Each row of a before or after table is a point. One or more steps were done to the points. Then noise was added and the rows were shuffled. The steps act on how far a point lies along the listed directions, d1 being the first. What was done? A step turns or swaps two directions, mirrors them in a line or flattens them onto one, adds a multiple of one to another, or multiplies one. Angles are multiples of 10 degrees, from the lower direction toward the higher: turns from -170 to 170, lines from 10 to 170 but not 90. Use the fewest steps. Two steps may share a direction if one is a turn and the other turns, adds or multiplies; they go together, in the order done. Otherwise the lowest direction goes first.
(in the rows, 128 means zero)

Directions:
(1): [ 72 105  91]
(2): [ 97 191 137]
(3): [158 151  68]
Before (14 x 3):
[[137  57  90]
 [ 92 117 126]
 [115 106 153]
 [124 150 184]
 [ 99 118 163]
 [122  90 158]
 [141 211  71]
 [ 96  87 152]
 [125 165 111]
 [107 193  46]
 [ 94 226 100]
 [ 91 182  57]
 [127  88 144]
 [140 195  77]]
After (14 x 3):
[[ 92 190 110]
 [ 96  86 213]
 [147 128 102]
 [137 132  83]
 [ 73  81 198]
 [114  42 192]
 [152 115  85]
 [130 115 104]
 [147 150  87]
 [120 100 161]
 [170 101 110]
 [ 94  95 203]
 [ 85  78 188]
 [141 156  94]]
Steps: multiply d1 by 0.4; turn d2 and d3 by -150 degrees

Directions:
(1): [ 74 114 102  83  91  92  62 103]
(2): [130  35  83 133 177 145 125 121]
(3): [146 114 125 209  85 120 116  63]
(4): [207 109 178  86 139 108  92 101]
(5): [125 156 130 178 186 106  57 162]
Before (14 x 8):
[[155  55 104 185 204 141 103 149]
 [147  86  79 171 166 140 198 148]
 [199 144 189 155 230 116  91 206]
 [109 150 138 162 178 143 108 171]
 [128 147 180  24 129 117 107 136]
 [ 85  71  66 182 120 153 147 120]
 [ 63 101  74 210 176 134 109 129]
 [ 61  81  55 114 119 118 145 145]
 [151 138 136  84 135 148 150 137]
 [156 139 163  58 188 129 135 180]
 [121  86 129 108 249 147 107 198]
 [ 89  51  88 129 147 128 111 139]
 [143 127 156 132 166  75  71 122]
 [107 111  96 140 152 135 139 132]]
After (14 x 8):
[[115 134 115 143 109 107 109  93]
 [127 178 131 124 120 146 152 141]
 [116 187 152 204 137 135 175 200]
 [132 130 128 115  63  71  80  81]
 [114 217 178 203  78 120 123 110]
 [ 86 154 137 142 125 131 102 138]
 [168 127 165 149 170 107 141 134]
 [161 181 208  85 144 139 154 153]
 [101  85  96 154  77 112  78  76]
 [130 216 170 136 111 130 164 162]
 [ 91 140  68 190  82  98 139 103]
 [149 113 155 170  70 105  89  82]
 [123 123 122 237  93 125 115  99]
 [ 87 104 106 158  99  93  58  65]]
Steps: turn d1 and d4 by 80 degrees; mirror d2 and d3 in the line at 50 degrees; multiply d5 by 0.4
